Every row gives one point. The last column is the point's height on a tilted bowl or saddle (a function of degree 2), plus a little noise. Count its main directions that bend up, bend down and stay straight.

Points, 11 rows:
33  -22  30
60  -22  49
2  -21  26
-32  -6  42
12  -14  23
4  15  23
-17  3  30
22  22  26
-41  -20  56
2  10  22
-14  -26  35
Directions: 2 up, 0 down, 0 straight

Points, 17 rows:
-40  21  16  -40
1  14  -6  -8
10  13  40  -34
-40  -6  -1  -28
14  47  18  -37
-23  -14  7  -17
-24  31  22  -37
60  10  5  -43
2  -2  -38  -17
21  -19  -9  -14
-21  -49  -24  -44
24  40  -3  -23
-23  37  -33  -36
-7  39  10  -27
-34  16  -31  -34
39  34  19  -39
-52  -42  26  -60
Directions: 0 up, 3 down, 0 straight

Points, 16 rows:
49  -12  -7  -55
13  -11  20  12
26  6  43  13
-32  22  -34  5
-22  -56  23  60
-1  -12  26  25
-4  -7  -11  12
-20  6  16  12
33  4  11  -23
21  60  -30  31
23  -33  -36  26
-2  13  -26  14
20  -22  6  6
-34  -10  8  -1
26  -29  -29  11
-3  13  4  10
Directions: 2 up, 1 down, 0 straight

Points, 21 rows:
9  -30  26  39  40
5  0  25  46  24
-3  -13  -22  19  -3
-6  14  -5  -4  14
-8  -4  15  -31  44
-31  28  -32  -16  32
-28  -32  6  -5  44
-11  -10  19  -1  41
-4  6  27  -14  48
8  28  -5  22  4
18  30  -25  4  0
27  19  -3  -17  7
-6  6  20  -35  49
52  -3  4  20  23
-16  16  -6  -11  22
-1  14  -9  51  -2
-11  0  6  -8  27
60  -13  -25  -37  18
-46  -15  7  -1  60
18  23  -4  -22  8
6  13  14  48  10
Directions: 2 up, 0 down, 2 straight

Points:
-39  -33  13  -1  49  -24  1
-49  12  -10  -2  -18  -13  -11
-28  -18  31  18  -10  9  -31
-39  -33  47  -5  2  20  -44
28  14  3  -34  -5  7  -23
27  -25  16  33  25  29  -34
-2  -2  18  46  10  -21  -16
29  -26  -9  -4  -28  35  -39
-14  -26  -13  -16  20  -7  6
-23  18  -14  -18  17  -13  8
39  -15  11  48  0  7  -13
3  -5  -27  16  -25  -31  -9
-8  -28  -36  8  9  12  -10
-23  -46  1  1  9  14  -16
30  -30  20  -11  -12  3  -31
-17  11  8  -41  -4  7  -9
-27  -13  -6  -3  26  -15  7
-21  11  8  -31  29  12  0
19  -33  44  6  -31  30  -60
-1  -17  -10  9  -6  11  -9
32  27  4  -2  33  1  -18
23  8  -8  15  19  -2  -5
-12  2  1  13  -52  -40  -27
30  -14  -15  -12  -10  16  -21
-13  -3  -1  -32  -31  -23  -14
-21  -15  1  4  3  -19  -2
15  43  1  -3  -20  16  -20
-29  21  30  28  18  -23  -23
3  44  38  -2  -19  -54  -40
7  32  -16  24  -44  50  -31
45  -17  9  -4  -15  11  -29
22  -19  -6  27  -9  38  -25
-26  17  50  13  15  27  -46
-30  29  -20  -17  -21  21  -21
-15  -24  -4  20  -31  1  -20
-12  -29  -6  8  6  37  -25
9  11  -28  25  -6  -10  -1
-2  2  -11  32  -29  34  -19
-13  1  -14  -23  1  -38  4
-14  -11  -60  5  34  -8  -6
12  6  26  14  -8  22  -23
-8  25  -13  -8  42  -8  0
Directions: 1 up, 5 down, 0 straight

Points:
-19  0  28  28  27  3  0  -10  14
-12  -25  15  3  -2  -15  16  -3  25
-16  -5  3  -3  0  -20  -13  -1  6
10  -16  -21  -5  0  -4  7  -7  -20
16  -20  9  -29  -16  2  18  10  2
7  26  -3  -8  -12  25  1  -17  -9
-19  -10  6  25  -5  38  19  18  -40
28  -10  -25  -20  -8  10  10  4  -33
11  4  -8  34  -12  -5  -23  -4  -33
9  -3  29  3  -25  8  -10  1  -5
23  12  35  8  8  4  23  -20  25
11  -33  14  6  -11  3  14  -4  0
10  14  -15  -4  -10  8  6  -16  -20
27  9  -31  8  17  -2  -21  -17  -10
3  0  -11  -18  -10  -27  -11  26  3
3  -25  12  -4  -7  -47  -2  19  39
2  -13  6  15  37  -27  -3  0  38
-1  -14  -15  9  2  8  2  -37  -12
6  -10  -13  9  9  -5  15  2  -12
-14  3  -40  -1  18  12  -2  3  3
0  -5  -24  -44  20  -27  -4  6  19
11  11  33  25  0  -11  -18  7  24
10  11  -6  -4  -8  -19  10  -5  -12
4  -13  8  22  -12  7  -31  -22  -18
-21  7  1  6  8  -12  -4  3  0
9  -21  -31  29  15  0  15  19  -7
24  -9  39  -25  -4  5  -12  17  28
-11  -16  30  21  14  33  5  -19  -16
-23  38  16  -14  0  -5  10  -21  16
-41  24  -16  13  8  -3  -10  -3  -28
27  -16  14  -2  -10  -11  3  2  -2
-36  0  7  -1  37  -4  -17  -16  27
21  22  -4  -3  1  -13  11  6  -5
32  2  26  -29  -14  -12  0  11  28
12  -8  -33  -34  3  13  45  2  -11
-17  -12  9  5  5  -41  -33  12  20
-25  -30  8  30  -13  1  11  6  8
-28  21  -2  -13  -14  28  -2  -22  -2
-6  -9  17  11  -14  -13  -4  18  11
33  35  13  -22  2  -16  21  36  38
11  -18  12  -1  1  3  3  23  0
9  -34  12  -18  2  22  -16  -15  -4
-4  -10  10  13  10  9  0  -24  -3
8  -18  -10  4  19  -23  2  -8  -2
6  9  9  19  -32  -11  -15  -22  -28
9  6  18  2  -12  -18  -3  5  10
-42  -33  -22  -6  9  15  20  -14  20
-36  19  1  14  -26  -15  17  -15  -36
51  -1  0  -26  -7  4  -10  22  -29
25  0  9  -19  12  6  20  -21  11
1  19  -20  9  6  -27  -5  -4  -27
-11  -9  -7  16  -29  0  -29  10  -25
27  -13  -38  18  0  -19  11  -4  -42
-22  22  -1  40  15  33  -35  -15  -21
-5  -23  -5  8  12  14  -2  3  -5
3  33  1  -12  -40  -19  -2  -4  -8
-15  9  -15  -39  -15  -20  19  -19  30
22  -7  5  18  -6  25  5  4  -34
15  36  10  -36  -11  -19  22  -1  47
30  11  -6  7  -24  24  6  -4  -42
4  27  -11  8  1  -1  24  1  -24
-4  21  -24  -5  11  23  -29  -22  18
10  -16  -15  11  -4  -4  -47  -9  -25
2  13  32  -3  -1  -21  -9  9  42
-14  4  4  53  11  -8  4  12  -6
-4  20  -18  -16  41  1  5  5  38
-27  9  -1  4  -13  9  16  -8  -22
30  31  -14  7  14  6  35  15  -17
-15  4  -17  16  -19  -9  -18  27  -21
-1  -25  -24  10  -10  -13  -21  31  -9
7  10  4  33  26  -5  -10  -21  12
-10  -11  23  19  15  3  10  60  47
3  6  37  8  28  16  5  9  26
-18  -6  17  -7  5  10  -5  44  33
-3  21  36  11  17  -23  7  21  60
25  11  -5  15  -9  -30  9  -28  -18
-13  -31  -4  9  -28  -5  12  3  7
Directions: 4 up, 2 down, 2 straight

Points:
-2  10  -1  -1  2  12  7  9  -2
-34  22  31  -13  -8  23  3  -22  6
-2  -5  -17  18  3  -16  -2  9  -9
28  1  -16  6  -6  -29  -2  4  10
19  12  1  14  2  -7  18  21  -2
4  -21  2  -5  2  0  5  29  29
3  1  -3  1  -3  18  -3  -14  1
-4  10  7  1  -15  11  -8  13  3
18  -3  -20  -25  -9  11  8  20  25
-9  -9  18  -2  -12  7  3  -40  18
-15  8  4  34  -5  1  -21  3  -19
-7  -4  -9  -29  35  29  21  15  48
-13  4  28  -10  12  -9  -14  3  11
10  -18  -14  -15  -2  21  21  0  40
-18  17  -27  -28  -4  1  7  -38  24
-4  16  -31  19  -12  12  -14  -4  -34
-29  -24  -3  0  -21  7  -5  -25  8
-28  -32  -31  -18  -17  -4  -2  12  -2
22  20  2  -16  30  22  12  -19  -8
1  1  8  7  -11  34  11  -3  14
-15  -17  5  4  -22  -13  -11  16  14
-10  2  0  16  19  -4  13  17  -3
-39  27  -13  -12  1  -9  -52  12  -7
-11  33  6  -4  -8  9  15  -4  -37
-2  -12  12  -1  -8  19  -22  -14  9
6  1  -13  6  -22  10  -18  13  -2
-1  -7  6  -11  -6  -18  0  21  20
13  -33  4  7  7  0  11  -1  28
17  1  -17  -21  16  20  20  7  31
31  21  20  -37  10  -14  14  20  9
-17  2  12  -1  -7  -6  2  4  9
13  13  -6  15  -24  -1  -5  -1  -14
21  -12  -38  -11  -3  0  2  -16  18
-6  24  12  1  -27  -7  0  12  -12
12  -4  -5  -8  -12  -1  -5  28  18
3  -1  -11  -4  -21  -4  19  9  -3
-2  -23  13  5  8  -6  -16  5  7
12  3  -7  2  16  1  9  25  7
30  -16  7  5  5  16  17  -31  38
13  29  -11  1  31  3  -15  0  -46
12  -35  -15  -4  14  21  -34  4  -22
-7  -33  -4  -2  24  3  -10  -9  -4
1  3  14  -18  17  21  32  60  49
1  17  -19  -26  22  -22  -12  -17  6
-16  -37  -19  -8  -24  3  -19  -20  -1
-2  -14  -6  3  0  -26  2  25  8
-47  -9  9  4  -13  -7  -15  18  16
-1  -10  10  0  -27  -45  14  -7  14
-5  14  55  5  -19  12  9  -12  12
21  -1  5  -10  6  10  -33  -25  -21
28  13  -7  -5  11  31  -1  17  1
-8  -27  -12  -8  -25  -3  14  19  8
-15  4  7  -24  -13  -17  -16  12  28
10  14  8  -21  -2  -14  18  -7  5
-5  16  -7  -16  20  -11  18  -15  3
24  27  3  7  27  0  -29  -8  -60
14  -7  -12  -6  6  11  -7  19  12
-5  10  -25  -7  -14  15  -12  12  -8
-2  6  19  10  9  31  25  -9  9
4  11  0  -20  5  -15  13  -4  9
-23  15  -35  -1  8  -13  5  19  -22
33  1  16  0  -27  -12  -10  18  29
-12  -13  5  -7  0  -6  0  -27  16
3  -3  -15  16  -5  -1  19  -1  -6
3  -15  -25  -22  18  21  22  -26  52
17  -30  34  21  -4  -3  9  2  48
4  19  18  -4  13  6  -11  4  -16
12  -14  1  -7  4  -1  4  4  23
5  -7  13  -14  -2  -20  9  0  24
16  -3  11  22  9  -30  4  6  19
-18  -10  8  -1  11  25  39  13  30
-20  4  25  -10  2  17  40  13  18
Directions: 3 up, 2 down, 3 straight

Points (71 x 9):
3  -29  -12  12  4  -7  -11  25  26
19  11  18  18  -3  7  8  -8  10
30  1  14  -7  12  0  -7  14  23
-1  8  4  0  -4  0  3  -30  -8
29  12  -5  17  7  -8  -10  -3  22
35  16  26  28  -2  -17  28  17  60
-24  -16  -9  35  -15  29  12  -3  14
3  -9  21  -33  -14  -1  3  -18  18
7  -28  -29  -26  -13  4  -4  -13  23
22  22  25  1  3  10  9  2  8
-14  -7  -20  -15  13  7  -5  12  10
24  1  10  2  -26  6  -6  -17  13
24  7  18  -38  -8  9  -27  -11  26
-1  11  10  4  -16  17  -39  -1  5
-10  9  29  12  6  13  31  14  18
21  -2  15  38  0  -1  19  9  37
0  18  -22  6  -33  -23  -8  5  20
-5  1  8  8  -3  -27  -15  22  25
8  -39  23  15  19  -34  -20  8  21
9  -17  -16  18  -28  18  5  13  24
15  -3  -7  32  30  36  28  7  29
-10  16  3  -50  -11  -25  -15  -9  37
-23  13  16  -35  -5  -3  -11  9  22
18  -4  4  -5  5  -13  -3  -10  18
5  18  -18  -2  -14  1  -12  -17  -7
21  19  10  -7  10  -20  -25  10  30
-5  8  0  -47  -11  -5  -3  -22  14
-5  -5  27  -2  27  21  -5  23  14
9  12  6  -10  -25  -25  13  17  38
-13  -6  18  6  1  -12  2  11  15
-15  24  -5  0  -18  4  1  -27  -25
2  41  11  -8  -23  20  -14  2  -5
0  -5  -12  -2  20  -25  -10  -20  11
-5  -11  37  -22  -4  2  -8  -2  13
4  -1  39  0  9  32  -3  13  6
14  7  24  -21  16  30  6  34  21
-11  -1  3  0  7  -14  -26  11  8
0  26  -3  -2  1  -7  6  -33  -12
5  15  6  -10  -9  17  6  14  -1
4  -16  -12  16  9  -15  -20  -29  10
-16  29  7  7  25  -13  -16  -8  7
-21  4  -26  -19  -18  22  -11  26  23
3  19  -34  -1  -4  11  7  -25  -21
-29  29  -6  10  -2  -12  -29  -11  0
15  -15  -8  -10  -18  -9  -6  -11  18
21  -18  24  26  -17  10  16  14  38
-8  7  3  8  -17  -60  -18  15  56
26  -5  26  -41  5  12  6  -20  35
2  -6  -12  5  11  19  6  16  9
-15  -7  18  4  21  -29  -24  9  14
7  -3  -12  10  -19  2  3  -16  2
-13  7  7  37  0  20  8  -12  -1
-6  21  -7  17  -2  -36  -19  9  25
8  18  5  -13  -3  -4  -3  -7  3
-16  -24  9  3  19  -3  -3  -14  4
9  -2  9  -14  -3  11  -11  -16  2
-9  20  30  8  -18  -14  12  13  24
-10  24  -20  -8  7  8  -3  -17  -19
2  -24  0  -30  3  -30  13  2  44
-14  26  8  -18  5  0  -5  -1  0
-12  13  0  15  4  -1  -18  1  -1
15  5  -2  21  -14  -9  -9  16  22
-22  -29  11  -27  -8  6  14  -11  16
-8  5  16  -45  10  -8  35  9  48
-13  4  -9  6  22  30  -2  16  5
17  6  -14  -36  -15  -30  -8  6  48
-9  11  1  -23  -15  -12  3  11  16
14  1  -4  12  22  7  0  -7  10
-17  -12  -8  34  -18  25  13  -19  5
-16  23  -31  6  -1  -2  -17  -16  -14
7  7  15  20  17  -4  35  13  34
Directions: 6 up, 1 down, 1 straight
